Each row is a point. The last column is the point's height on a tilted bowl or saddle (a function of degree 2), plus a little noise. Along how many of its main directions does it bend up, bend down or stay straight?
(in the rows, 128 means zero)

Points (18 x 4):
[[113 118 172 106]
 [119 118 116 121]
 [101 147 166 105]
 [153 183 166  86]
 [148 150  92 108]
 [139  99 158 110]
 [145  97 164 105]
 [161 162 101 100]
 [168  76 115  91]
 [177 122 158  97]
 [ 98 155 103 107]
 [109 120 174 103]
 [123 176 126 110]
 [130  50 139  76]
 [199 132 116  77]
 [115  96  92 102]
 [ 57 132 157  69]
 [120 148 123 121]]
Directions: 0 up, 3 down, 0 straight

Points (25 x 5):
[[163 121  48  93 211]
 [166 123 138 162 134]
 [121 120 129  99 103]
 [158 130 155 145 129]
 [142 184 112  66 156]
 [ 79 124 117 148 107]
 [194 132 175 146 191]
 [107 141 140 118  98]
 [121 146 126 120  95]
 [ 93 211 120 109 104]
 [165 167 100 114 131]
 [143  89  99 145 110]
 [111 112  89 125 111]
 [ 91 128 165 171 141]
 [109 148 112 134  95]
 [134 112 122  99 106]
 [101  80  93 189 139]
 [118 101 119 113  97]
 [166 123 148  74 146]
 [105 122 162  58 149]
 [169 147 196  72 200]
 [155  73 139 134 113]
 [122 138 166 115 116]
 [100 102 155 102 110]
 [ 86 137 113 186 125]]
Directions: 3 up, 0 down, 1 straight

Points (44 x 7):
[[ 91 121 111 108 118 109 101]
 [161  77  96 194 141 183  69]
 [147 155 103 117 101 148 116]
 [142 118 130 136 117  66  85]
 [136 120 153 135 170 159 133]
 [105 161  88 120 133 113 125]
 [170 125 148 160  84 161 108]
 [112  81 156 129 197 122 136]
 [ 96 144 105 137 155 176 122]
 [182 139 184 178 133 151  97]
 [168 150 118 139  70  98 107]
 [128  88 139 123 110  86 100]
 [102 117  67 158 110 146 100]
 [119 112 134  97 122 122 109]
 [ 90  97 126 109 108 193  83]
 [130  91 129 149 131 111 111]
 [126 127  79  89 106 138 118]
 [ 83 136 124 148 153 155 120]
 [122  60 112 159 152  85  76]
 [147  86  91 118 133  91  87]
 [147 133  96 173 159 132 123]
 [ 99 100 108 180 130 160  98]
 [ 99  39 175 109 203 159 120]
 [136 172 120 110 130 122 107]
 [144 142 110 147 130 156 115]
 [105 114 178 147 178 124 138]
 [104 107 119 142 112 171 105]
 [146  58 138 163 147  79  81]
 [112 151 177 159 163  83  90]
 [ 83 157 159  88  85 105  75]
 [ 88 116 160 158 156 120 120]
 [172  99 155 137 122 132 116]
 [186 135  99 110 162 161  92]
 [132 191 114 160  81  76  68]
 [167  74 121 127 101 132 107]
 [141 160 176 169 162  89  86]
 [154 134 132  98 154 118 102]
 [107 104 107 162 111 172  97]
 [125 117 144 100  81 180 114]
 [108 114 158 156 122  75  86]
 [148 112  78 218 199  97 120]
 [183 123 114 168 140  53  47]
 [136 172 140 134  80 128 101]
 [ 84 151 168 153 139 166  99]]
Directions: 2 up, 4 down, 0 straight

Points (48 x 7):
[[131 103 132 175 110 147 130]
 [ 74 146 119  87 177 142 122]
 [120  64 108 123 118 192  74]
 [ 84 135 124 139 101 141 137]
 [149 157  69 119  85 120 137]
 [133  94 119  96 135 171 105]
 [126  84 151 182  97  99 130]
 [ 69  85  73 165 111 167 159]
 [129 155 111 144 142 154 108]
 [ 99 127 159 147 115 120 123]
 [101 165 116 126 135 124 116]
 [165  90  61 127 148 128 128]
 [185  60 163 142 124  77 137]
 [118 170 133 125 136 163 112]
 [133 112 126 136 188 127  90]
 [139 101  80 147 116 148 120]
 [135  83 142  90  47 113  44]
 [135 187  85 142 188 107  63]
 [138  36 133 129 136 150 114]
 [108 144 125 143 158 125 101]
 [130  87 151 204  97 131 166]
 [101 161 170 164  90 146 134]
 [146 105 216 162 140 181 149]
 [208 121 141  57 143  67 185]
 [ 95 175 152 180 152 142 127]
 [155  96 126 148 180 223  22]
 [122 123 106 117 161 160  97]
 [151 168  79  87 100 136 147]
 [122 151 123 133  77 109  98]
 [140  83 136 178 108 196  95]
 [135 150 154  85 125  98 117]
 [153 142 171 147 105 155 107]
 [142 155 161 131 102 113  98]
 [136 117 109 150 135 126 116]
 [143 105 144 152 154  84 105]
 [197 156 105 138 135 136 135]
 [178 101 141  86 152  98 151]
 [111 112 158  94 148 117 131]
 [128 132 151 109 101 123 107]
 [122 196 118 132 112 100 104]
 [ 87 187 128 115 199 113  55]
 [ 94 110  97 146 150 146 113]
 [155 102 156 138 141 119 125]
 [102 157 103 105 126 133 131]
 [150  95  79  88 110 105 126]
 [ 97  96 107 146  72 147 120]
 [ 75 161  83 148 116 110 146]
 [111 145 175 113 166 136 125]]
Directions: 3 up, 2 down, 1 straight
